Rows are points. The window is the flat piece filled in between its corners: a triangle in 3 columns, a solid with four corners in 4, and so on. A path goes straight from each point to the next, and from the last back to the first. After which points does the path pass through the window?

Window (3 x 3):
[[-9, -28, -1],
[33, 43, -27],
[-25, -27, 30]]
Path:
(1): [-39, -26, -2]
(2): [-3, -39, 9]
(3): [49, -2, -1]
(4): [5, 41, -28]
(5): [-46, -38, 11]
(6): [-6, -60, 24]
(7): [33, -32, 19]
(8): [-30, -22, -5]
(9): [-26, -23, -3]
(10): [17, -29, 20]
(11): [24, 10, 14]
(12): [-18, 27, -15]
Through the window after points: 3, 7, 9

Window, 4 rows:
[[-25, -9, 27, 7],
[41, 28, -18, -21],
[3, 28, -60, 10],
[-27, -37, -3, 15]]
Path:
(1): [-31, -29, -6, -1]
(2): [-47, -18, 19, -14]
(3): [15, 8, 24, 37]
(4): [26, 19, -31, 18]
(5): [10, 14, -42, -43]
(6): [-18, -2, 6, -11]
(7): [-5, -5, 18, 17]
(8): [-11, -24, 1, 22]
Through the window after points: 2, 6, 8

Window:
[[28, -5, -12, -5, -5, 12],
[1, 9, 17, 18, -14, 4],
[-4, 30, 13, -16, 5, -3],
[-8, -3, 8, -22, -2, -5],
[8, 2, 27, 60, 48, 20],
[33, -7, 5, -12, -12, -15]]
Path:
(1): [16, -3, -3, -5, -5, -18]
(2): [38, -4, 23, -5, -11, 5]
(3): [21, 26, 35, -21, -6, 21]
(4): [-9, 24, 4, -9, 8, -11]
(5): [-4, 5, 8, 21, 4, -11]
(6): [0, 12, 34, 8, 5, 10]
(7): [8, 17, 23, -12, 0, 8]
(8): [-9, 9, -9, 9, -5, -21]
(9): [8, 33, -14, -1, 3, -13]
(10): [-1, 14, 24, -5, 9, 6]
(11): [29, -10, 26, -10, -9, 7]
(12): [4, 7, -14, -6, -3, -25]
(13): [-8, 9, 2, 6, -3, -13]
(14): [4, 10, 35, -8, -1, 4]
(15): [3, -4, 38, 3, -7, 9]
(16): [0, 17, 3, 17, -2, -7]
Through the window after points: 1, 3, 7, 9, 11

Window, 6 rows:
[[21, -18, -9, 10, 4, 5],
[-21, 5, 2, 16, -6, 19],
[31, -60, 29, 9, 49, 8],
[-1, 33, -4, -2, -4, -6],
[51, 21, 12, -6, 3, 19],
[-17, -1, 12, -3, -27, -1]]
Path:
(1): [-4, 4, 8, 24, -3, 1]
(2): [-12, 3, -4, -24, 8, 35]
(3): [-18, 14, -7, -14, 0, 15]
(4): [-4, 33, 6, 30, -35, -8]
(5): [19, 12, 25, 34, -6, -6]
(6): [21, 24, -6, -12, 9, 12]
(7): [-7, -5, -10, -19, -4, 19]
(8): [17, -6, 25, 21, -11, -9]
(9): [18, -33, 20, 27, 26, 6]
(10): [8, -33, 17, -21, 25, 16]
(11): [5, 6, 8, -14, -14, 12]
(12): [3, -1, 19, 26, -13, -8]
Through the window after points: 1, 7, 9, 11

Window:
[[-16, 0, -22, 28, 36, 10, 31, -25],
[7, 20, -10, -1, -22, 16, -38, 2],
[-5, -48, -46, 17, -60, 19, 6, -9],
[54, 9, 7, 29, 11, 30, -51, -15],
[9, -4, 25, 3, 0, -18, 1, -13],
[-31, 12, 5, 34, 17, 44, -6, 2],
[-47, 16, 26, 20, 1, -38, -43, 2],
[5, 37, 29, 41, 16, -22, -4, -10]]
Path:
(1): [-20, 0, -5, 22, -13, 2, -6, -45]
(2): [-10, -11, -19, 24, 11, 4, 6, 16]
(3): [-3, -10, -6, 22, -5, -17, -13, 24]
(4): [-40, 11, 10, 22, -27, 4, -28, -49]
(5): [-27, 16, 14, 25, -23, -9, -13, -29]
(6): [-17, -7, -2, 0, 26, -18, -7, 29]
(7): [19, -6, -14, 19, -12, 0, -23, 10]
(8): [3, 6, 4, 16, -22, 3, -27, -35]
Through the window after points: 1, 3

Window, 9 rows:
[[-22, -22, -25, 18, 3, -5, -9, 15, 8],
[0, -1, -5, 17, 13, -34, -7, -10, -4],
[-6, 9, 8, -5, -23, 9, 28, -15, -17],
[-9, 6, 4, -1, 11, 3, -5, -10, -34],
[-13, 14, -26, 28, -19, -1, -25, 10, 0],
[16, -41, -15, -5, -30, 36, 29, -50, -7],
[16, 60, -26, 25, 12, -14, 37, 3, -26],
[-4, 10, -25, -18, 26, -27, -2, -15, 7],
[10, -18, -8, 11, -3, -8, -27, 24, 5]]
Path:
(1): [15, 0, -2, 23, 8, 20, 3, -9, 18]
(2): [-4, -18, -30, 5, -10, -8, -10, -4, -14]
(3): [2, -1, -24, -4, -17, -8, -1, 0, -17]
(4): [-4, -4, -11, 15, -3, 8, -4, 0, 5]
(5): [2, 8, -9, 4, 15, 7, -5, -5, 2]
(6): [-16, -5, -20, -9, -6, -39, -6, -8, -27]
(7): [-2, -7, -38, 5, -19, -19, 0, 0, -25]
(8): [2, 9, 5, 21, 6, 15, -14, 5, 15]
Through the window after points: 5, 7

Window (11 x 11):
[[6, -22, -38, 35, 25, -3, -10, -52, 4, -2, 21],
[8, -16, 19, -13, -22, -3, 12, 0, 22, -4, -16],
[58, 5, 34, 41, 15, 23, 26, 40, -37, -15, -60],
[13, -27, -12, 8, 5, 22, -21, -22, 14, 25, -9],
[-12, -24, -2, -23, -14, 16, -4, 21, 13, -4, 9],
[-29, -1, 10, -14, -18, 31, -6, -10, 18, -10, -6],
[-3, 5, -11, -7, -15, -9, -14, 6, 11, 5, -17],
[-8, 10, 29, 10, 10, 13, 7, 34, 38, 13, -15],
[-15, 17, 16, -41, 6, 12, 0, -17, 8, 3, 26],
[10, -3, -32, -9, -8, 13, 16, -6, 26, 5, -9],
[2, -8, 6, -22, 1, 16, -19, 14, 43, -15, -17]]
Path:
(1): [-14, -10, 14, -17, 21, -16, 20, -5, 3, -17, -36]
(2): [21, 9, 6, 9, -26, 35, -9, 34, 20, 3, 8]
(3): [10, -1, -11, 26, -29, 6, -15, -12, 18, 4, 32]
(4): [-13, -15, -14, -20, 15, 6, -4, -11, 27, 1, -12]
(5): [-18, -24, -28, -11, 15, -7, 8, -18, -10, 5, -11]
(6): [22, 11, 2, 17, -11, 16, -15, -5, 37, -2, 10]
(7): [26, 3, 0, 10, -2, 5, -4, 6, 13, 2, -9]
(8): [-10, -28, 6, -21, -2, 4, 17, 8, 7, 3, -33]
(9): [-1, -20, -11, 2, 13, 0, -4, -16, 10, -2, -6]
(10): [5, 6, -6, 6, -4, 20, -11, -13, 23, 0, 16]
(11): [10, 8, 3, 3, -14, 13, 5, 3, 9, -2, -4]
(12): [-13, -15, 11, -20, 24, 17, -4, 1, 12, 3, -27]
Through the window after points: 5, 9, 11

Window, 11 rows:
[[15, 24, -10, 35, -10, -1, -21, -30, 8, 31, 4],
[16, -6, 38, -22, 7, 23, 2, 5, -3, 0, -9],
[-16, 8, -10, -16, 9, 17, -9, -8, -22, -11, -6],
[-3, 15, 11, 13, 12, -13, -8, -8, -14, 5, 0],
[-4, 22, -26, -2, 28, 16, 13, -9, -3, 38, -21],
[6, -5, -13, -14, 2, -20, 5, 9, 3, -5, -6],
[-8, -7, 2, 4, 11, 4, 4, 10, 18, -3, 0],
[7, -25, -10, -3, -42, 7, 60, -19, -37, -1, -21],
[-22, -13, 6, -22, -7, -7, 9, -22, 16, -12, -8],
[-10, -13, -6, -2, 8, -2, -7, -6, 6, 1, -27],
[16, -15, 3, 5, 21, -4, -3, -13, 13, 2, 5]]
Path:
(1): [-12, -13, -7, -6, -3, 6, 2, -4, -2, 18, 6]
(2): [-30, -19, -8, -13, 4, 4, -8, 1, -16, 17, 13]
(3): [12, 23, -8, -3, 15, 11, 7, -10, 1, -7, -24]
(4): [10, 10, 12, 22, 5, 12, 26, -19, 11, -16, -18]
(5): [-8, -13, -14, -19, -3, -4, -19, -5, -12, 21, 5]
(6): [-7, -10, -4, -19, -8, 0, -8, -9, -4, 31, 11]
(7): [12, -3, -1, 17, 13, -5, 21, -8, 7, -13, -22]
(8): [5, 8, 4, 2, 2, 5, 5, -12, -2, -3, -11]
(9): [5, 0, 3, -2, 5, 4, -11, -6, -2, 14, 1]
(10): [-16, -10, 4, 4, 0, -15, -13, -6, -10, 26, 2]
(11): [7, 10, -2, 0, 16, 4, -3, -15, 14, -8, -10]
(12): [15, 12, 2, 4, 7, 19, 6, -7, -7, -16, -13]
(13): [-11, -18, 15, -17, -3, -1, 3, -1, 2, 23, -1]
(14): [-12, -34, 1, -20, 7, -12, -14, 6, 8, 17, -2]
(15): [7, 22, -2, 7, 1, 7, 20, -30, 1, -22, -10]
(16): [3, 7, 7, 7, 7, 5, 3, -13, 6, -3, -12]
Through the window after points: 2, 4, 8, 12, 14

Window (12 x 12):
[[23, -1, -7, 13, -19, -22, -41, -8, 29, -7, 18, -18],
[32, 24, 14, 2, -9, -9, -46, 6, 18, 1, -9, 9],
[-19, 5, -7, -4, -6, -12, -7, -10, -12, -8, -24, 6],
[-21, -33, 1, -39, -2, -22, 15, 11, -12, 3, -19, -15],
[-23, -43, 4, -2, 19, -2, 18, 4, 9, -10, 17, 30],
[-4, -1, -13, 0, -18, 36, -33, -2, 24, 17, -11, -46],
[-31, -2, -12, 9, 21, -11, -8, -12, 25, 38, -25, 25],
[3, -3, -30, -1, 9, -12, -12, 32, 29, -1, -33, -6],
[26, -21, -4, 16, 9, -7, 34, 3, 21, 10, 11, 11],
[-42, -15, 14, 6, -4, -8, -2, -5, 60, -6, 4, -21],
[21, -5, -32, -16, 36, 22, -9, -10, 12, -7, -20, -15],
[-10, 23, -14, -2, -4, 0, -2, -8, 24, 32, 12, 29]]
Path:
(1): [-9, 9, -12, 7, 33, -15, -25, 24, 1, 7, -4, -16]
(2): [-6, -12, -6, 5, -8, -9, -2, -19, 32, 15, -9, 15]
(3): [4, -22, -19, -21, -9, 11, -23, 3, 20, 1, -31, 27]
(4): [-9, 6, -2, 26, 33, -22, 23, -7, 19, 24, 11, -14]
(5): [16, 19, 7, 32, 14, -11, -32, -2, 13, 9, 12, -14]
(6): [5, -19, -18, -10, -26, -19, -24, -8, 35, -6, 2, -5]
(7): [-6, -19, -3, -9, -13, -11, 0, -2, 18, 7, -12, 6]
(8): [-26, 9, -2, 7, 26, -11, -12, 15, 20, 4, 7, -12]
(9): [-22, 8, -9, 7, 11, -18, -7, 20, 3, 15, 9, -13]
(10): [9, -13, -8, -9, -21, 16, -24, -34, 26, -2, -34, 3]
(11): [1, -22, -12, -24, -12, 1, 4, -19, 26, -6, -23, 6]
(12): [-12, 3, 6, -6, 10, -20, -14, 24, -7, 19, -1, -9]
Through the window after points: 1, 3, 5, 9, 11

Window, 14 rows:
[[8, -43, -30, 44, 4, -19, -5, -7, -1, -5, 53, -23, -14, 0],
[-24, 27, -13, -44, -7, -3, -60, -12, -42, 2, -29, -17, -12, 24],
[1, -6, 32, -13, 12, 37, -21, -1, -35, -2, -28, 11, 7, 14],
[0, -10, 15, 43, -21, -20, 2, 22, 16, -15, 18, -2, 2, -5],
[32, -12, 14, 23, -4, 1, 26, 2, -5, -38, 36, 2, -11, -35],
[-34, 14, -7, -17, 9, -22, -6, -5, -27, 5, -18, 33, 10, 13],
[10, 20, 3, 26, 6, 23, 37, 9, -5, -10, -9, -6, 10, -3],
[2, -10, -13, 25, -14, 16, 8, 19, 16, -5, 55, 10, -17, -9],
[9, 3, 28, -6, -13, 23, 22, -16, -7, 16, -41, 14, -16, -13],
[22, -11, -31, 12, -27, -10, -32, 3, -31, 9, 25, 0, 13, 1],
[10, 28, 20, 4, 10, 36, -36, -41, -14, -1, -30, 16, 3, -9],
[9, 11, 38, 4, -2, 9, 25, -13, 1, 10, 22, -5, 15, -5],
[-11, -10, -13, -26, -19, 26, -37, -34, -15, -18, -21, -4, 23, 5],
[-8, -2, -24, -24, 19, -27, -29, 23, 3, 14, -7, -1, 11, -4]]
Path:
(1): [22, 4, 18, -6, -11, -2, -14, -8, 12, -9, -16, 17, -12, 36]
(2): [21, -5, 1, -6, -6, 3, -12, -9, -4, -16, -3, 7, -11, 12]
(3): [-35, 1, 3, 12, -5, -4, -10, 1, -27, 31, 6, -14, 7, -29]
(4): [-17, -11, 7, 22, 0, 1, -11, 5, -27, 4, 3, -9, 8, -31]
(5): [19, 8, 9, 4, -14, -3, 7, 0, 19, -8, 6, 8, 1, 18]
(6): [23, 1, -1, 7, -5, 7, -10, 0, 4, -9, 10, 7, -7, 19]
(7): [-7, -12, 2, 12, -11, 9, 4, -6, -29, 1, 6, -19, 0, -45]
(8): [-8, 11, 9, 4, -6, 16, 0, 4, -16, -1, 1, 4, 12, -16]
Through the window after points: 4

Window:
[[15, -23, 46, -9, 24, -2, -28, -7, -12, -5, -26, 26, 7, 15],
[14, 20, -19, 23, -11, 28, -6, -16, 21, 24, 43, -13, -13, -26],
[18, -5, -22, -5, -8, -13, 11, -7, 2, -3, 40, -9, -23, -10],
[12, -31, 2, -17, -11, 23, -16, 6, 8, -45, -17, 0, 37, -3],
[-9, 14, 11, 16, -21, -15, 5, 13, 7, -10, -4, -3, 34, 33],
[-6, -11, -14, 47, 9, 10, -10, 34, 5, 12, 30, -24, -23, -15],
[28, 3, 23, 3, 47, 2, -21, 31, -45, -3, -11, 21, 31, 3],
[19, 0, 25, -3, -3, 23, 29, 8, 2, -11, -9, -6, -3, 2],
[13, -2, -32, 14, 9, 3, 10, 1, 18, 16, -6, 11, -16, -30],
[-9, 13, 6, 0, 8, -2, 6, 23, 26, 21, 37, -1, -12, -38],
[5, 15, 8, 0, 1, 10, -16, -1, 1, -52, -17, 7, -4, -5],
[-16, 16, -34, -9, 15, 18, 3, 5, 15, 31, 30, -22, -28, -1],
[21, -10, 29, -15, 2, 18, -18, 28, -24, -19, -19, 60, 10, 26],
[-23, -4, -16, 21, 20, 15, 18, -10, -10, 11, 38, 10, -8, -18]]
Path:
(1): [-14, 3, 5, 0, -16, 3, -14, 18, -11, 7, -6, 1, 3, -27]
(2): [-12, -5, 1, -9, -24, 6, -2, 0, -28, -3, -18, 14, -12, -33]
(3): [17, 1, 10, -4, 21, 9, -1, 0, 14, -6, 8, 8, 11, 9]
(4): [23, -6, 5, 9, 28, 17, 3, 3, 16, -8, 9, 3, 11, 11]
(5): [-6, -1, -8, 1, -18, 4, -16, 13, -24, -2, -1, 3, 0, -13]
(6): [2, -2, 6, 2, -29, -2, -1, 3, -28, 3, -2, 8, -19, -4]
(7): [12, 4, -3, 1, 20, 4, 1, 4, 21, -21, 16, -1, 9, 2]
(8): [10, 0, -5, 15, 31, 7, -4, 10, 25, -7, 20, 25, 10, 0]
(9): [7, -5, 1, -2, -2, 12, -5, 15, -8, 4, 5, -1, -15, -20]
(10): [-6, 6, 0, 5, -14, 24, -5, 20, -19, 15, -17, 2, 1, -31]
(11): [14, 0, 5, 13, 37, -2, -4, 3, 31, -16, 36, 7, -2, 20]
(12): [14, 1, 2, 3, 22, 10, 5, 5, 17, -17, 22, 6, 0, -2]
Through the window after points: 6, 12

Window (14 x 14):
[[-7, 23, -7, 7, 23, 32, 1, 42, 4, -38, 22, 0, -7, -12],
[15, 5, -19, 6, -29, -7, -4, 3, 5, 9, -16, -5, 9, 35],
[54, -34, -26, 55, -18, 19, 10, -35, 1, 20, -3, 0, 22, -3],
[-26, 14, -9, 9, -15, 5, -10, 9, -16, 20, 24, 4, -26, 15],
[-36, -23, -9, 10, 28, -2, 3, -2, 15, 1, 31, 14, 16, 60],
[-14, -12, 24, -12, 1, -9, -36, 7, -19, -29, 3, -10, 11, 8],
[3, 41, -10, 17, 8, 28, -23, 20, -11, 29, 18, -14, 5, -11],
[26, -16, 15, -12, 1, 2, -19, 9, -11, 0, 24, -19, 1, 30],
[-29, 25, -33, 12, 36, 17, 13, 1, -20, 19, -10, 11, -31, 30],
[19, -43, 8, 7, 0, 4, 29, 30, 35, 7, -4, 12, 31, -3],
[5, 8, -18, -19, -12, 4, -1, 11, 6, 1, 15, -36, 11, -14],
[46, 25, 4, -10, -16, -30, 4, -8, 31, 23, -16, 35, -12, -16],
[7, 13, 1, -16, -16, 16, 1, -2, -27, -2, 16, -7, 21, 15],
[-12, 0, -18, -29, 6, -35, -22, 20, -31, -10, 13, 16, 1, 36]]
Path:
(1): [54, 12, -27, -3, -32, 18, -45, -32, 2, 34, -20, 22, -17, 24]
(2): [5, 4, -1, -12, -13, 57, -18, 27, 17, 22, 11, 38, 8, 25]
(3): [-11, 15, -15, 13, 26, -46, 3, -13, -31, -10, -5, -31, -14, 1]
(4): [-10, 4, 2, 29, -6, -14, 2, 10, -1, 4, 27, -19, 19, 18]
(5): [17, 3, -23, -33, 15, 39, -10, 11, -4, 2, -25, 40, -21, 18]
(6): [17, -3, -37, -25, -17, 24, -31, 14, 31, -1, -2, -5, 10, -3]
(7): [9, -2, 2, 16, -5, -10, 14, -1, -11, 5, 4, 4, 4, 20]
(8): [-2, 11, 13, 9, -3, -12, 30, 13, -15, 1, -6, -4, 11, -2]
(9): [14, -4, -19, -14, -7, 11, -35, 12, 9, 5, 25, -2, 8, 13]
(10): [-2, -22, -31, -25, -4, 19, -15, 9, 0, 9, 4, -1, 19, 4]
(11): [12, 23, 17, 15, 3, -33, 0, 6, -3, -3, 13, 12, -13, 38]
(12): [7, -7, -2, 13, 1, -13, 21, 9, 9, 1, 8, 0, 15, 0]
Through the window after points: 2, 10, 12
